Each row is a point. Each copy is the shape, with its points in the same order, turned, moved and blurred by noise. Is it also mirrored, or only turned?
(in the rows, 128 means zero)

Shape:
[[103 110]
 [192 117]
 [109 120]
 [152 136]
 [110 111]]
Copy 1, 5 rows:
[[118 140]
 [202 107]
 [122 130]
 [158 100]
 [126 138]]
Copy 1 is: mirrored
Copy 2:
[[ 90 101]
 [118 195]
 [100 111]
 [130 144]
 [ 89 113]]
Copy 2 is: mirrored
Copy 3:
[[ 99 121]
 [179 130]
 [104 127]
 [141 147]
 [101 124]]
Copy 3 is: only turned
Copy 4 (5 x 2):
[[100 112]
 [177  75]
 [106 118]
 [153 108]
 [106 110]]
Copy 4 is: only turned

Shape:
[[125 106 123]
 [115 121 132]
 [130 126 152]
 [116 108 133]
 [ 86 234 128]
 [126 113 116]
 [ 94 113 138]
 [123 109 141]]
Copy 1:
[[145 104 130]
 [132 111 128]
 [121 116 145]
 [140 105 128]
 [ 76 214 104]
 [152 112 124]
 [118 101 111]
 [129 104 138]]
Copy 1 is: only turned
Copy 2:
[[104 121 132]
 [112 142 134]
 [137 135 143]
 [109 131 140]
 [159 234  86]
 [106 127 119]
 [102 150 150]
 [117 120 145]]
Copy 2 is: only turned
Copy 3, 8 rows:
[[148 115 119]
 [130 134 111]
 [130 135 132]
 [152 132 117]
 [ 23 173  80]
 [139 111 107]
 [149 144  95]
 [152 130 119]]
Copy 3 is: mirrored
Copy 4:
[[103 120 142]
 [104 137 131]
 [128 130 121]
 [ 99 124 131]
 [143 248 123]
 [101 126 148]
 [ 89 137 114]
 [108 122 125]]
Copy 4 is: mirrored

Shape (9 x 3):
[[124 116 131]
 [ 87 123 135]
 [117 145  72]
 [127  53 134]
 [136 189 152]
 [124 145 128]
 [113 135 157]
 [126 105 111]
 [146 135  91]]
Copy 1:
[[123 117 142]
 [100 115 115]
 [161 125  77]
 [135  71 174]
 [110 193 125]
 [130 148 120]
 [101 140 138]
 [148 111 136]
 [167 137 116]]
Copy 1 is: only turned
Copy 2:
[[123 142 114]
 [ 93 134 140]
 [164 105 155]
 [102 116  59]
 [141 197 164]
 [131 154 138]
 [105 166 130]
 [132 119 112]
 [172 131 128]]
Copy 2 is: mirrored
Copy 3 (9 x 3):
[[120 118 124]
 [108 150 126]
 [121 141  52]
 [ 63  93 138]
 [193 139 119]
 [140 133 108]
 [138 138 139]
 [104 113 103]
 [131 103  83]]
Copy 3 is: only turned
Copy 4:
[[126  99 134]
 [102 128 144]
 [121 133  75]
 [ 88  51 144]
 [184 152 143]
 [138 124 130]
 [138 124 160]
 [115  90 114]
 [144 104  84]]
Copy 4 is: only turned

Shape, 8 rows:
[[168  88  93 130]
 [ 84 154 133 147]
 [111 134 153 160]
 [129 129 148 118]
 [156 100 145 152]
 [198  97  82 139]
 [136 145 137 141]
 [156  88  92 129]]
Copy 1, 8 rows:
[[187 134 128 124]
 [ 78 101 127 140]
 [ 98 115 158 154]
 [111 145 148 121]
 [151 136 169 149]
 [205 152 117 145]
 [112 141 135 149]
 [181 126 129 120]]
Copy 1 is: only turned
Copy 2 (8 x 4):
[[165 106  92 105]
 [ 74 153 134 134]
 [ 94 141 117 154]
 [133 130 146 144]
 [146 118  95 160]
 [184 121  74 102]
 [131 160 126 147]
 [160 101  96 103]]
Copy 2 is: only turned
Copy 3 (8 x 4):
[[159  72 121 123]
 [ 94 160 145 146]
 [127 150 162 158]
 [142 132 164 119]
 [171 108 159 150]
 [184  78  96 120]
 [146 147 143 132]
 [146  72 127 126]]
Copy 3 is: only turned

Shape:
[[102  95 158 163 127  83]
 [112  71 110  99 140  90]
 [150 108 124 114 134 103]
 [ 96 157 151 149 157 139]
 [159 121 111 123 153  83]
 [161  95 135  99 117  83]
 [116 127  94 123 116 156]
 [121 136 164 167  99 133]
 [172 118 160  81 144 134]
 [157 161 165 122 110 139]
 [100 161 108 104  96 104]]
Copy 1:
[[ 69  87  90 154 129 105]
 [131  55  91 109 113 106]
 [135  87 127 131 138 103]
 [ 88 152 107 122 143 144]
 [149  94 111 135 163  94]
 [131  59 140 128 140  83]
 [144 137 126 119  87 119]
 [ 75 138 141 161 116 113]
 [136  84 176 114 153 135]
 [103 135 180 133 147 113]
 [110 135 125  84 113  68]]
Copy 1 is: only turned
Copy 2:
[[ 92 160 182 147 129 124]
 [ 99 109 180  92 112  85]
 [134 105 152 127 123 113]
 [143 183 128 111 151 158]
 [141 111 142 136 139  86]
 [136  90 172 135  98 105]
 [107 112  94  97 119 140]
 [117 156 128 159 112 169]
 [179  95 170 109 112 145]
 [180 132 126 148 101 164]
 [125 154 101 116  74 103]]
Copy 2 is: only turned
Copy 3, 11 rows:
[[152 155 190 151 129 163]
 [152  86 180 160  98 147]
 [154 108 166 127 111 119]
 [127 151 111 135 163 158]
 [189 109 153 141 119 117]
 [161  92 183 108 106 121]
 [105 124 111 136  97 121]
 [119 176 155 109 133 128]
 [138  69 158  98 153 107]
 [130 130 129  70 142 115]
 [149 129 110  98  82 167]]
Copy 3 is: mirrored

Shape:
[[164 140  81 136 111 165]
 [113 131 133 122 174 183]
 [157 145 118 120 109 175]
 [163 118  90 138 136 123]
 [ 53 116 140 132 116 111]
 [107 118  83 114 141 111]
 [145 102 102 116 126 111]
 [150  79 101 104 145 153]
 [141 149 211 134 119 107]
 [172 136 129 114 111 161]
 [173 112 148 133 118 135]
 [153 100  78 144 127 142]]
Copy 1 (12 x 6):
[[ 82  93 110 169 118 134]
 [ 78 136 165 152 145 207]
 [ 92  91 147 158 132 144]
 [108 117  94 149 157 136]
 [143 175 136  94  85 162]
 [100 129  89 109 114 166]
 [131 117  99 123 139 150]
 [120  87 104 143 145 189]
 [156 158 186 105 167 109]
 [103  88 148 147 150 131]
 [136 102 140 140 164 135]
 [113 111  83 153 130 155]]
Copy 1 is: mirrored
Copy 2:
[[173 162 119  95 129 153]
 [110 184  92 133 178 128]
 [141 176 140 104 136 147]
 [172 122 111 120 143 132]
 [ 78 134  81 165  90 114]
 [124 107  76 119 130 129]
 [144 101 118 128 133 143]
 [138 122 111 131 172 176]
 [104 150 181 169 124  72]
 [144 161 159 109 142 144]
 [151 140 160 148 143 136]
 [173 128 100 125 136 158]]
Copy 2 is: only turned

Shape (13 x 8):
[[169 128  82 104 124  80 105 102]
 [140 168 119 157  93 139 134 173]
 [ 95 124 107 182 123 160 119  73]
 [136 143 157 131 130 133  67 127]
 [104 106 148 154 168  96 129  96]
 [113  98 141 135 110 158  94 121]
 [121  88 101 150 162 126 117 140]
 [110 104 122 120 117 130  68 106]
 [147 104 135 148 135  99  78 135]
 [134 135 136  88 113 126 127 121]
 [ 97 156 131 121 117 151 156 173]
 [206 120  70 141 141 138  90 113]
 [135 137 118  88 139 108  94 123]]
Copy 1:
[[162 100  95 110 141 119 107 182]
 [104 159  91 181 104  91 144 151]
 [137 108  87 138 120 151 133  62]
 [132 184 111 143 128 156  87 139]
 [123 129 135 130 187 150 134 109]
 [121 131 129 150 102 161  97 121]
 [ 90  97 100 155 156 160 127 142]
 [124 121 116 128 119 159  68 128]
 [137 131 118 170 162 151  88 156]
 [126 143 132 110 107 120 126 161]
 [ 66 163 121 144  98 100 153 135]
 [166 110  43 150 126 165 131 183]
 [124 141 117  96 139 138  95 168]]
Copy 1 is: only turned
Copy 2, 13 rows:
[[162 101 112 143 166  88 102  96]
 [134 160  71 155  84 106 130 151]
 [ 97  66 113 173 107 145 173 132]
 [110  94 114 114 116 103  99 176]
 [ 70 111 148 159 155 141 118 129]
 [ 97  86 114 113  85 135 120 128]
 [106 110  96 143 140 172 103 114]
 [101  65 105 108 122 114 114 123]
 [106  97 110 142 128 119  68 136]
 [128 132 129 104 122 100 132 121]
 [102 175  84 116 101 128 159 139]
 [199  79 100 155 134 140  90 129]
 [130 111 109 101 157 100 111 130]]
Copy 2 is: mirrored
Copy 3, 13 rows:
[[146  98  80 107 184 130 111  99]
 [153 161 111 137  92 150 159 134]
 [123  98 163 196 127 157 117  79]
 [166 137 163 105 136 156  84 113]
 [121 124 168 158 166  90  91 111]
 [134 101 159 138 120 167  87 135]
 [109 129 131 168 175 146  98 148]
 [137  98 139 130 133 161  61 108]
 [168 123 137 136 166 137  81 139]
 [119 110 129  93 122 129 114 115]
 [ 95 160 130 127  82 134 140 138]
 [163 107 105 129 205 194 138 118]
 [127 126 116  90 153 139  89 106]]
Copy 3 is: only turned
Copy 4 (13 x 8):
[[101 100 130 118 123  49 118 121]
 [130 184 124 150 131 114 150 167]
 [128  79 133 170  94 143 189 136]
 [ 88 127 194 137 131 124 132 147]
 [127  70 146 143 170 142 144 102]
 [118 109 160 154  94 151 119 149]
 [127  77 122 142 150 132 116 161]
 [ 79  90 157 147  98 130 115 136]
 [101 101 164 162 151 106 112 147]
 [125 136 144 100 109 116 119 116]
 [135 174 105 114 130 160 141 148]
 [123  85 152 130 112  43 135 192]
 [ 88 116 149 101 130 100 115 129]]
Copy 4 is: mirrored

Shape, 12 rows:
[[148 141 132 107 142 131 137 113  92]
 [140 147 143 149 156 126 100 161 118]
 [151   7 107 164 130  72 151 114 134]
 [130 133 129 160  68 143 157 121 143]
 [138 144 119 161 133 133 127 100 135]
 [154 149 100 108 138 102 162 129 140]
 [150  92 106 122 118 145 158 118 137]
 [132 146 131 134 131 135 144 118 130]
 [ 63 135 119  65 115  35 136 107 145]
 [123 123 114 128 153 148 155 109 145]
 [135 140 102 135 150 140  87 130 101]
 [ 96 150 103 156 143 139 150 125 111]]
Copy 1 (12 x 9):
[[156 114 162 133 104 130 122 148 131]
 [127 108 137 146 115 103 143  89  92]
 [ 64 153 124  74  88 151 230 160 149]
 [ 80 152 141 177 148 150 130 120 166]
 [115 102 131 143 148 158 148 124 124]
 [156 108 122 139 109 131 142 123 184]
 [130 157 127 139  96 173 155 147 150]
 [128 123 136 143 139 134 133 130 134]
 [101 124  83  70 122  76  88 142 217]
 [143 135 107 147 132 149 144 147 134]
 [127  86 123 142  89 137 115 121  91]
 [128 113 112 176 137 117 131 169 131]]
Copy 1 is: mirrored
Copy 2 (12 x 9):
[[144 166  98 133 123 137 111 157 110]
 [ 99 134 106 159 147 133 138 157 143]
 [ 84 154 206  68 171  78  73 142 107]
 [128 117 152 108  77 135  97 149 171]
 [115 151 149 134 119 165 115 143 145]
 [ 91 161 115 125  89 125 117 119 107]
 [138 143 153 111 113 114  92 112 127]
 [122 139 126 130 104 154 117 144 130]
 [ 62 127  68  33 106 171  87 138  74]
 [131 138 148 132 117 153 116 119 107]
 [117 155  98 159 157 143  98 135 143]
 [113 125 128 160 112 170  82 144 120]]
Copy 2 is: only turned

Shape (12 x 9):
[[128 177 123 142  88 153 122 126 153]
 [123 101 151 102 142  79 134 104  96]
 [156 121 133 169 121 157  88 133 154]
 [142 161 123 131 109 150 129 149  86]
 [ 94 101 122  68 162 112 132 122 117]
 [ 92  92 184  89 178 139 128  78 115]
 [ 67 119 100 141 180 116 134 129 112]
 [156 162 130 151 140 157  95 103 167]
 [129 135 133 159 100 165 124 139 163]
 [134 133  85 135 132 163 146 132 132]
 [136 168 134 113 136 134 160 179 127]
 [115 106 130 118 161 100 175 108  99]]
Copy 1 (12 x 9):
[[158 144  83 140 160 106 127 134 175]
 [132 120 154  96 132 109 153 108  75]
 [163 138 113 110 134 162  91 134 161]
 [156 115  75 130 167 133 142 156 112]
 [ 81 111 159  93 168 108 145 124  98]
 [127  83 197 125 170 135 142  82 104]
 [ 85 130 153 161 147 110 105 149  90]
 [171 159 137 128 162 143 117 140 178]
 [145 126  95 135 131 136 110 130 182]
 [102 142  99 143 151 153 137 149 143]
 [133  93 104 124 146 107 157 189 139]
 [108 119 154 133 122 122 170 125  80]]
Copy 1 is: mirrored
Copy 2 (12 x 9):
[[143 137 105 154 134 156 126 115 182]
 [105 156 123 121  96  50 146 113 134]
 [141 107 115 149 167 134 129 149 135]
 [170 152 126 111 113 135 121 106 138]
 [ 70 160 113  74 109  81 116 104 146]
 [ 74 192 160 123 148  61 109 101 129]
 [ 86 203  89  89 134 121 139 141 119]
 [117 121 108 174 145 153  96 131 133]
 [133 122 136 141 153 159 143 128 166]
 [113 131 104 106 129 168 142 100 125]
 [131 143 151  97  72 161 119 132 150]
 [ 83 180 129 114  93  97 162 102 111]]
Copy 2 is: mirrored
Copy 3:
[[126 133 106 151 140 159 138 161 180]
 [176 146 176 110  97  98 131 105 118]
 [120  92 128 178 110 171 116 128 141]
 [126 150 159 141 161 150 138 163 128]
 [150 143 154  93 138 104 104  66 129]
 [156 176 182 138 103 125 111  33 153]
 [102 129 141 114 134  88 169  74 127]
 [140 102 125 198 135 150 129 124 176]
 [120 114 112 141 117 181 141 137 160]
 [139 117 116 141 171 159 165 112 133]
 [128 117 177 105 163 157 154 145 163]
 [167 139 168 101 115 110 170  84 122]]
Copy 3 is: only turned
Copy 4:
[[138 172 135 138  86 146 107 151 156]
 [143 106 166 143 156 104 135  79 105]
 [164 117 117 125 131 157  78 143 169]
 [141 130 122 158 107 127 115 171 106]
 [144 124 173 113 147 155 145  81  76]
 [156 106 153 168 157 185 148  44 116]
 [133 157 102 103 178 151 144  95  92]
 [196 156 128 134 111 160  84 136 163]
 [133 135 118 122 103 160 108 152 173]
 [156 131  98 104 100 149 121 139 109]
 [158 138 144 126 119 133 165 175 117]
 [155 111 125 122 144 111 165  83 103]]
Copy 4 is: only turned

Shape:
[[105 188 121  73 127 155 134 151 108 117 148]
 [104 127 148  96 166 151 151 109 123 124 151]
 [ 97 145 166 124 110 140 126 102 122  97 158]
 [171  93 103 124 134 134 110 164 118 124 164]
 [ 90 109 154 118  79 161 107 106 169 179 117]
 [117 146  95 151 131 130 160 152 145 142 104]
 [ 98 120 151 174 135 142 112  85 151 152  94]
 [ 74 180 138 166 115 126 123 135 121 101  98]
 [ 57 157 147 147 155 114  94 130 176  87 137]
 [144 170 103 162 109 146 168 136 138 100 140]
 [128 118 145 161 179 126 163 150 126 158 117]
 [107 139  90 161 140 121 121 112 140 135 158]
 [ 90  99  87 171 177 161 130 131 145 133 108]
 [140 123  81 101 111 127 183 138  88 119  84]
 [130 142 107  88 149 160 127  78 133 119 121]]
Copy 1, 15 rows:
[[158 178 169 166  91 104 154 128 136 132  94]
 [183 136 125 135 123 101 139  95 128 146 106]
 [165 112 128 151 113 120 169 122 176 146 117]
 [136 129 152 120 144 124 101 162 116 115 163]
 [159 144 102 107  87 204 176 103 135 149 144]
 [ 96 127 157 136 132 154 145 118  95 140  90]
 [112 100 101 121 118 157 168  77 123 183 139]
 [ 94  98 165 160  88 124 186  99 151 155 101]
 [118 118 168 103 114 115 168  58 196 148 109]
 [114 124 162 173 170 142 155 145 133 151  95]
 [115  99 115 120 143 112 152  89  79 113 113]
 [113 128 147  96 143 117 149 136 136 174 110]
 [124 100 175  96 136 137 141  84  80 182 128]
 [131 112 150 180 102 146  91 151  80 146  72]
 [160 164 131 152 124 124 113 106 125 193 116]]
Copy 1 is: mirrored
Copy 2, 15 rows:
[[120 125 139 119 147 191 155 104 133 116 170]
 [137 124 104 117 106 118 164 113 124 113 176]
 [156 123 106 114 126 140 157  86  86  88 130]
 [158 168 154 100 124 113 110 120 175 109 118]
 [125 121  54  75  83 158  98  67 112 129 115]
 [ 94 127  92 123 136 141 122 154 145 132 101]
 [120 118  59  76 109 107 111 129  73 128 110]
 [120 101  97 123 161 164 120 146  70 103 111]
 [175  61  79  83 152 144 143 146 102  91 124]
 [111 161 111 128 144 155 166 144 124 106  82]
 [ 87 123 102 115 110  87 118 157 138  99 136]
 [141 145  78  93 170 116 135 129 133 118 116]
 [145 144  59 102 118 118 107 190 133 137 138]
 [106 151 139 178 121 139 123 128 134 177 123]
 [139 145 112  92 117 134 170 115 110 170 153]]
Copy 2 is: mirrored
